Rows are points. The last column is the point's height on a tilted bowl or saddle (a function of degree 2), plus a little noise. Count its main directions that bend up, bend down and stay straight.

Points (17 x 4):
[[ 0.5  3.1  1.9  1.2]
 [-0.8  1.1 -0.7  1.1]
 [-0.4 -3.0 -0.1  1.8]
 [-0.8 -3.3  3.4  2.1]
 [ 4.0  2.9 -2.6  3.1]
 [ 0.1 -1.4 -4.0  2.5]
 [ 5.9 -0.6 -2.9  4.0]
 [-0.4  0.6 -6.3  3.6]
 [-2.5 -5.4 -0.9  4.9]
 [-1.4 -3.2 -1.4  2.5]
 [-2.8  4.4 -3.1  3.5]
 [-1.0  6.7 -1.4  4.3]
 [-0.4 -2.7  1.4  1.4]
 [-0.8  2.5  0.9  1.1]
 [ 0.8 -1.0  1.1  0.6]
 [ 0.0  1.5  4.1  1.0]
 [ 2.2  1.5 -4.5  2.8]]
Directions: 3 up, 0 down, 0 straight

Points:
[[-0.3 -1.0 -6.7  5.0]
 [-2.4  1.5  2.9  0.4]
 [-3.8  0.9  1.7  0.5]
 [ 2.3  1.4  3.1  1.9]
 [-3.4 -2.2 -2.0  3.2]
 [-0.4 -0.4 -2.1  1.3]
 [ 1.4 -1.5 -2.4  2.8]
 [ 3.0  3.8 -1.5  0.1]
 [-0.7  1.0  0.9 -0.1]
 [-2.5 -4.8  2.7  1.6]
 [-4.2 -3.5  0.1  4.1]
 [-4.2  1.6  0.8 -0.7]
 [ 0.0 -1.6 -3.8  3.4]
 [ 1.7 -3.3 -4.3  5.6]
 [ 3.5  2.6 -4.2  2.2]
 [ 3.7  3.7  0.5  1.8]
 [-1.1  2.6 -3.8 -2.9]]
Directions: 2 up, 1 down, 0 straight

Points (23 x 5):
[[-0.1 -3.6  0.1 -1.5 -2.5]
 [-4.0 -2.4  4.3  3.6 -2.8]
 [-3.9 -1.9  2.3  5.7 -2.6]
 [ 2.1  1.3 -2.0 -0.3  1.8]
 [ 0.2 -0.7 -0.3 -6.5  0.1]
 [-0.1 -0.1  5.7 -4.9 -1.3]
 [ 2.8 -2.1  1.5  1.6 -1.9]
 [ 1.8 -0.5  2.7 -4.1 -2.2]
 [-1.0 -0.9 -3.2 -3.8  1.0]
 [ 0.7  2.5  0.2 -2.5  1.3]
 [ 4.1 -4.9 -1.1 -0.1 -1.1]
 [-3.5 -2.3  1.3 -3.2  0.4]
 [ 1.1  0.2  1.4  2.2 -0.3]
 [ 0.1 -1.0  2.8 -0.5 -2.4]
 [ 0.3  1.4 -0.3  2.4  1.3]
 [ 2.1 -3.1 -3.0 -2.7 -0.1]
 [ 1.0 -5.0  6.1 -1.6 -6.1]
 [ 0.5  2.6 -1.5 -0.2  2.2]
 [-2.1  2.6  2.7 -1.2  2.1]
 [ 6.0  1.8  3.6  3.7  7.4]
 [-1.5  0.5 -0.7 -2.5  0.3]
 [ 1.2  0.7  0.6 -3.6 -0.5]
 [ 1.6 -3.2  6.0 -2.8 -5.1]]
Directions: 2 up, 0 down, 2 straight

Points, 49 rows:
[[-0.3 -1.7 -1.6 -0.8 -1.0 -4.1  0.4]
 [-2.4 -2.6  1.3 -2.9  2.3  0.5  0.5]
 [ 0.0 -5.2 -2.9  0.3  0.8  0.3 -3.4]
 [ 1.3 -2.4  4.0  7.1  1.4 -0.2 -1.3]
 [ 1.4 -2.0  1.7  0.4  0.9  1.6 -1.1]
 [ 0.1  2.0  1.8  0.2  3.0 -1.2  0.4]
 [-2.2  2.7  1.8 -2.0 -0.2  0.7  1.8]
 [-3.0 -0.1  2.6  2.6 -3.4  6.8  5.8]
 [ 0.6 -1.2 -0.9 -2.5  1.2 -0.9 -0.8]
 [ 2.4  1.3 -6.8 -1.5 -2.2 -0.6  2.3]
 [-1.5 -7.4  3.7 -2.1  1.0 -0.3 -1.1]
 [ 1.4  7.8  2.1  0.6  2.1 -1.0  3.4]
 [ 4.9  1.8  2.6  1.2 -1.0  2.9  3.1]
 [ 2.6  0.9 -2.9  2.2 -1.8  4.0  2.4]
 [-4.0  0.9 -0.9  0.7  1.4 -4.4  2.6]
 [-0.6  1.1  2.6  1.2  1.1  0.4  0.0]
 [ 1.7 -2.8 -6.4 -4.4 -4.3 -4.2  4.0]
 [-5.1  0.9  0.6  4.7  4.2  3.9 -1.0]
 [ 1.3 -2.9 -3.8 -5.0 -7.6  0.3  5.9]
 [ 1.3  3.2  0.5 -4.1  1.7 -4.2  1.2]
 [-1.5  5.0 -2.2  1.1 -2.8 -0.1  5.3]
 [-0.6 -3.1  0.5 -2.8 -0.1  0.6 -0.3]
 [ 0.2  0.9  0.2  0.8  1.3 -7.1  2.5]
 [-2.7  0.9 -0.7  1.6 -2.4  2.6  2.1]
 [ 1.8 -2.0  2.8  0.0  1.1  0.0 -1.5]
 [-1.2 -1.3 -0.5 -1.8  2.2 -2.7  0.1]
 [ 3.7 -2.4 -1.1  1.0 -5.2  0.0  1.8]
 [-0.4 -6.1 -2.9  0.5 -7.3  0.9  3.4]
 [-2.1  4.9  0.6  6.4  4.2  0.6  3.2]
 [-0.7  5.9 -2.6  4.1 -1.0 -0.5  5.9]
 [-1.7 -0.2  3.8  0.9 -0.7 -4.4  0.1]
 [-1.7  1.3  0.5  6.4  1.8 -3.3  0.8]
 [-4.6 -0.9 -1.3  0.3 -1.0  4.0  1.3]
 [-2.4  3.1  0.3  0.2  0.3  2.3  1.8]
 [ 1.5 -1.0  2.1 -2.7 -1.6 -3.9 -0.7]
 [-1.0  1.2 -1.3  0.6  2.4 -2.1  0.6]
 [ 2.6 -2.3  3.5  3.5 -1.5  1.9  0.9]
 [-0.7 -5.8  3.3  3.4 -1.2 -1.6 -3.9]
 [ 2.0  2.0  0.3 -0.4  0.6  0.1  0.2]
 [ 1.2  2.8 -3.9  3.5  1.3 -6.5  6.9]
 [ 0.5  3.8 -0.1 -3.6 -3.0 -2.1  2.9]
 [ 3.8  5.9  3.1  0.5  0.5  2.7  3.7]
 [-4.0  3.9  0.3 -4.3  0.0 -0.3  4.1]
 [-1.6 -3.0  0.1  2.8 -1.7  1.0 -1.5]
 [ 3.2 -2.8  1.1 -2.7 -1.5  1.7 -0.6]
 [ 0.4 -0.3 -5.7  1.8 -1.4 -3.1  2.3]
 [ 2.4  1.2 -3.7 -2.3 -0.3  0.9  0.2]
 [ 4.6  1.6  0.0  2.4  0.0  0.8  1.8]
 [ 1.9  1.6 -1.8 -1.3 -2.3  1.6  1.5]]
Directions: 3 up, 1 down, 2 straight

Points:
[[ 0.4 -2.1  0.4  4.1  0.3  4.3  1.3]
 [ 4.7  0.5 -1.5 -2.1  1.0  3.4  0.3]
 [ 1.4  3.3 -6.4  0.9 -3.5  2.8  1.7]
 [-0.5 -1.3 -1.2 -0.9 -0.3 -3.8  0.8]
 [-0.1  0.9 -0.7 -2.7  2.9 -1.4  0.4]
 [ 1.2  4.5  0.3 -6.9  2.3  0.8  3.3]
 [ 0.6  4.0  2.2  0.2  1.0  0.8  2.4]
 [ 3.3 -1.6  0.1  2.0 -1.6  4.5  1.1]
 [ 0.0  5.0 -1.8  5.0  0.7 -2.3  2.6]
 [-0.9  4.6  0.9 -1.0 -2.5 -0.4  3.3]
 [ 4.5  0.9 -2.0  1.4 -0.7 -2.4  0.3]
 [-3.3 -1.3 -2.2 -2.4  3.2 -4.0  2.0]
 [-0.7 -1.2  2.1 -1.3  0.3 -3.2  1.9]
 [ 1.4 -1.6 -3.0 -4.4 -0.4  2.6  0.4]
 [-2.1  0.2  4.2 -0.4  4.1  1.3  2.2]
 [-1.2 -2.0  1.2 -0.7  1.8  7.2  2.2]
 [ 2.5  7.1 -2.3  1.6  3.3  0.6  3.3]
 [ 0.4  1.9 -0.5  0.3  0.1 -1.0  0.6]
 [-0.4  0.0  6.1 -5.1 -4.9  1.3  7.4]
 [ 1.1 -2.5  1.6 -0.6 -1.7 -1.3  1.0]
 [ 2.0 -4.5  6.8 -3.0 -1.8  0.2  5.1]
 [ 3.0 -1.9 -2.5  6.4  2.8 -2.2  0.8]
 [ 2.2  2.7 -1.4  5.1 -3.1 -1.9  1.0]
 [-1.7  1.0 -1.6  1.8 -4.7 -0.7  1.0]
 [-0.9  0.3  2.2  3.2 -4.3 -1.1  2.2]
 [ 2.8 -2.1  1.4  3.2 -3.6  1.0  1.1]
 [-2.4  1.9 -1.9 -0.3  4.2 -5.9  3.3]
 [-7.3  3.0  2.2 -1.5 -2.5 -5.1  8.5]
 [ 2.2  3.8 -5.7  0.7  1.0  1.3  1.1]
 [ 3.6 -2.0  0.3 -0.3  4.1  3.8 -0.4]
 [-4.0 -2.4  1.9 -2.1  5.2  2.8  1.6]
 [-3.0 -1.9  0.9  0.8  2.9 -0.1  1.0]
 [ 0.1 -2.4  0.7  0.4  0.6  0.5  0.0]
 [ 0.5 -0.3 -2.5  1.5  0.9  1.6 -0.5]
 [-1.9  2.1  0.3 -2.3  1.6 -0.5  1.5]
 [-2.6 -1.0  4.3  3.1 -3.0  3.4  4.4]
 [ 4.4 -2.3 -1.4 -1.4 -1.9 -0.9  0.3]
 [-0.3  3.2 -2.0 -4.7 -3.0  1.2  3.1]
 [-1.0  0.2 -3.2 -1.2  2.3 -2.1  0.2]
 [ 2.9  5.0 -1.5  5.5  0.1 -0.9  2.6]
 [ 0.4  0.0 -3.1  1.4  1.6  0.2 -0.5]
 [-1.4  0.1 -5.5 -1.7  2.7 -0.2  0.4]
 [ 0.7 -2.1  0.2 -2.7 -1.6 -2.9  1.3]
 [ 1.2 -5.1  3.3  3.0 -3.9 -1.2  2.7]
 [ 0.4  7.8  0.1  1.1 -2.3 -5.0  6.4]]
Directions: 5 up, 0 down, 1 straight

Points, 76 rows:
[[ 1.4 -2.0 -2.7 -1.4  6.8 -1.7 -1.1 -0.2 -0.5]
 [-1.0 -1.0 -0.5  1.0 -1.4 -0.6 -1.7 -0.8 -0.3]
 [ 3.9  0.9  2.0 -6.8 -4.1  0.5 -1.1 -1.7 -0.3]
 [ 2.0  2.7 -0.9 -0.2  0.4 -1.4  2.3 -0.2  0.0]
 [-1.2 -2.8  2.3  4.3  7.4  5.3 -1.0 -2.9  0.3]
 [-2.4  2.6 -1.0  1.5 -0.8 -1.9  4.7  3.2 -3.8]
 [-4.4  9.6 -1.8  1.7  1.1  3.0  2.5 -2.2 -5.5]
 [-5.6  0.8 -0.5  3.3 -2.8 -0.4  0.3  6.6 -8.8]
 [-2.4  5.4  2.3 -5.8 -7.3 -0.4  0.9 -0.7 -4.9]
 [-4.6  1.4 -1.9  0.2 -0.4 -0.6 -4.5  2.5 -4.5]
 [ 1.5  1.1  1.2 -1.5  1.9  2.4  2.2 -3.0  1.1]
 [-0.3 -0.3 -2.2  3.2  0.2 -3.7 -5.0  1.3 -3.4]
 [-1.0 -2.6  6.9  6.9 -2.5 -2.9 -1.6 -3.4 -5.7]
 [-3.0 -1.1 -5.4  0.1 -0.1  2.1 -3.6 -4.4 -0.1]
 [-2.8  3.4  0.1  2.8  0.9  0.0  1.1 -0.8 -1.2]
 [-4.6 -1.6 -3.0 -0.2 -1.8 -0.7  1.8 -3.1 -1.8]
 [-1.0 -3.7  3.8 -1.5 -1.0 -4.6 -0.2  3.7 -4.8]
 [ 1.2 -2.1  1.4 -5.8  1.7 -2.5  5.4 -1.5 -1.4]
 [-0.3 -7.4 -3.1  0.0  0.5 -3.9  2.7  2.1 -4.9]
 [-1.1 -2.0  1.4  0.0  5.0 -5.4  2.3 -0.8 -2.6]
 [-1.1  4.9  5.6  2.0  2.6 -1.6  5.4 -0.4 -3.7]
 [ 1.3  0.6  1.0  1.4 -2.4  6.3  4.4 -3.6 -1.7]
 [-1.7  3.0 -2.2  2.5  1.4  5.4  4.8 -4.2 -1.6]
 [ 3.4 -5.4  4.4 -7.4 -5.3  1.5 -1.3 -2.2 -3.4]
 [-0.7 -1.1  0.2  0.4  5.2  3.0  0.3  2.4 -0.8]
 [-0.9 -0.9 -6.2 -1.7  2.4  2.9 -1.9 -0.5 -0.5]
 [-2.1  1.0 -5.9 -2.0  0.3 -0.8  1.2  2.6 -3.0]
 [-0.1 -0.7 -1.8 -1.3  2.8  0.1 -7.1  5.6 -4.9]
 [-1.4 -0.1  7.3  1.2 -0.5  2.5 -4.0 -2.4 -3.1]
 [-2.4  2.3 -0.9 -3.1 -0.1 -2.9  1.1  0.8 -1.9]
 [ 0.3  3.3 -1.3  1.1  4.0  0.2  0.8 -0.3  0.3]
 [-1.7 -2.2  4.7  0.4  1.5  1.9 -2.7 -2.8 -1.0]
 [-1.9  1.1 -2.9 -4.1 -2.4  5.5 -2.0 -4.7 -1.8]
 [-1.0  7.1 -1.6 -4.8 -5.8 -2.4 -0.7 -1.2 -4.2]
 [-0.1 -0.6  1.8 -0.5 -2.1 -3.1  8.6  1.1 -3.1]
 [-4.6 -3.1  0.1 -1.8  1.3  1.8 -3.4 -1.0 -2.1]
 [ 2.2 -1.2 -1.0  4.0  0.4 -6.0 -4.0  0.0 -4.0]
 [-3.1 -1.0 -1.7  0.5  0.4 -1.8 -0.8  0.8 -1.7]
 [-1.3 -3.6  5.7 -2.7 -4.8 -0.7  5.8  4.1 -4.2]
 [ 0.2  2.4 -4.1 -2.3  2.4  3.0 -0.1  4.5 -2.5]
 [-1.5  3.3  1.4  1.3 -2.2  1.1  1.8  0.4 -1.6]
 [ 1.3  2.1  3.7 -2.9  1.6 -4.4 -0.3  3.0 -2.4]
 [-1.0  4.9  3.2  3.2 -0.9 -1.6 -3.5 -2.6 -2.5]
 [ 0.7  1.2  3.1  0.6  0.2 -1.3 -1.6 -1.6 -0.1]
 [ 4.1 -0.1 -0.8  0.7 -2.8  4.0  2.9  0.9 -0.7]
 [ 1.9  1.5  0.6  0.5 -1.2  2.1 -2.1  2.5 -0.7]
 [-3.5  1.8  3.6 -3.7 -3.8  0.7  1.8  1.9 -3.5]
 [ 3.5 -3.3 -1.5  2.4 -2.0 -0.8 -4.0  5.5 -4.8]
 [-0.6  1.8 -0.2  0.8 -1.8 -1.4 -2.0  2.2 -1.8]
 [ 3.3  2.0  2.8 -0.1 -1.4 -1.6 -1.0 -2.1  0.1]
 [ 2.0  1.2 -0.5 -3.6 -1.4 -4.1  1.9 -2.8 -0.7]
 [ 1.5  1.6  2.4 -3.3 -0.9 -2.6  1.7 -2.1 -0.3]
 [-5.2 -3.3 -1.4 -2.7  1.4 -1.3  3.9  1.1 -3.5]
 [-2.0  0.3  4.5 -3.3 -0.7 -2.8 -0.1 -4.7 -2.8]
 [ 0.4  2.7 -3.4 -0.3 -0.8 -0.4 -0.1  1.0 -0.7]
 [-0.3  2.0  1.9  3.1 -0.8 -0.6 -0.5 -2.2 -0.3]
 [ 2.2 -1.4 -0.3  3.4  0.5 -2.0 -0.7  1.7 -1.6]
 [-0.4 -6.0  3.9  5.5 -1.8 -3.2 -0.1  0.4 -5.3]
 [-0.3  3.8  2.3 -0.8  1.9 -2.6  0.0 -1.6 -0.7]
 [-0.5  0.8 -2.9  1.4  5.9  3.4  5.3  3.0 -3.0]
 [ 0.9 -2.5  0.9  5.4  3.3 -0.6 -0.8 -1.4 -0.4]
 [ 3.1  0.4 -3.4 -1.9 -1.2 -1.5 -0.8  0.6 -0.1]
 [-1.0  1.8 -3.0 -2.5  0.8  0.7 -0.2  0.8 -0.3]
 [ 5.6  0.9  2.3  1.7 -2.5 -0.3  1.4  0.2 -0.8]
 [ 0.2 -1.1  2.0  2.6 -1.5 -2.3  2.8 -5.3 -1.0]
 [-0.9  0.6  1.8  0.5  1.3  1.9  1.8  1.9 -0.7]
 [-1.1  2.8 -1.1 -2.7  0.5  1.1 -1.6 -5.4  0.3]
 [ 4.2 -1.0  3.9 -0.3 -0.8 -2.3  0.8 -0.2 -0.7]
 [ 2.0 -0.1  3.3 -2.4  1.7  4.0 -4.6 -2.1 -0.1]
 [-0.7  1.8  1.8  0.0 -2.1  0.9  0.8 -0.8 -0.2]
 [-1.4 -0.4  1.4  1.6 -0.2  0.0 -2.3  1.3 -1.3]
 [-2.4 -0.4  1.6 -0.6  3.5 -1.1 -3.8 -1.8 -0.7]
 [ 0.4  0.6 -0.8  2.6 -0.4 -4.0 -2.3 -1.7 -1.3]
 [-2.2  7.5  3.0  0.9 -3.4 -1.1  1.1 -1.3 -4.3]
 [ 1.7 -1.7  3.6  2.1  2.1 -2.7  1.8 -1.3 -1.1]
 [-0.2  1.2 -1.5  2.2  0.5 -1.9  2.0 -2.8  0.1]]
Directions: 0 up, 7 down, 1 straight
